Each point is reached from the start by the listed moves, each made once or not at all, plus a little noise. Is the number of moves made odd or even? Then give how often each move was made.

Moves:
(1): [ 69  12  -2 -14 -14]
(2): [-22  95  -1  -4   4]
(3): [ -2   4  77 -33 -27]
Start: [-2  0  8 30 -1]
Points:
[-4 -3  7 26  5] -> even (0, 0, 0)
[-26  90   2  26   3] -> odd (0, 1, 0)
[ 71  16  10  17 -11] -> odd (1, 0, 0)

Moves:
(1): [ 44  -3   0  -8   8  17   2  -1 -12   0]
(2): [ 19  43  20  -5 -17  -2  -4  -2   4   9]
(3): [  3 -23  53  -2   0  -5 -16   5  12   4]
(4): [ 1  0 -8 39  6 -2 -4  4  7 -4]
(5): [-4  0 11  1 60 -5 -5 -9  0 13]
(6): [-13   6   7   2   9  36 -13   9   5   2]
(7): [-1  4 12 -1  4  3 36  7 -2 -6]
(8): [ 2  2 -2 -5  5 -8 -2 33 -8 10]
Start: [-10  12  19  -8   6   4   6   7   3  -5]
Points:
[41 62 58 13 83 40 12 48 -1 20] -> odd (1, 1, 0, 1, 1, 1, 1, 1)
[ 30  13  24  22  88   8  34  38 -11   8] -> odd (1, 0, 0, 1, 1, 0, 1, 1)
[-13  -9  95 -13  75  -5  20  11  14   5] -> odd (0, 0, 1, 0, 1, 0, 1, 0)
[ 15  34  94  18  58 -19 -27  37  16  29] -> odd (0, 1, 1, 1, 1, 0, 0, 1)
[  6  57  61 -13  58   0  37   3   4  10] -> odd (0, 1, 0, 0, 1, 0, 1, 0)

Moves:
(1): [ 15  15   2   8   9   4  15  -2  13   0   7  -9 -10]
(2): [  1   7  19 -20  -6   8  13 -13  -4  -6  26 -10  -5]
(3): [  2 -16  11   9   5  10   0  -2  -8   4  -2  -8 -12]
(4): [ -8  -3  -2  43  -3 -11  26  -2  -6 -19   6  -8   4]
(5): [  0  13  16  -5  25   6  15  -3   1  -6 -22   7   3]
(6): [  2  -5 -14   6   2  47  -7 -12 -20  18  21  -2  26]
(7): [ -2 -10   1 -10  -8  -2  21  20   8   1  -2 -18   7]
(8): [-20  11   4  -2   7 -15 -13  23  -1   3  23 -20 -10]
(9): [-16  -5  16  -9   4 -10 -23  -7  46  -1   3   9   9]
(10): [ -8  16  14  -6 -22   6  -5  -3  -7  28 -30 -31  -4]
(11): [  1  -9 -18 -11  20 -24  17 -20  13   3   3 -15  -1]
(12): [ 12  -4  29   3  -3  -9   3  11 -14  21  20  14  12]
Start: [27 -3 24 -1 13  0  2  0  7 28 12  2 -9]
Points:
[-13  -1  71   6  38 -15  36   9  26  76  28 -56  36] -> odd (0, 0, 0, 1, 1, 1, 1, 1, 1, 1, 1, 1)
[ 20  12  41 -26  42  29  35 -25  64  69  -9 -60  20] -> odd (1, 0, 0, 0, 1, 1, 1, 0, 1, 1, 1, 0)
[ 20   6  51   5  26  65   8 -19 -27  73 -23 -30   2] -> even (0, 0, 1, 0, 1, 1, 0, 0, 0, 1, 0, 0)
[ 10   6  95  12  14 -31  45  33  49  23  92 -35  -3] -> odd (1, 1, 0, 1, 0, 0, 1, 1, 1, 0, 0, 1)
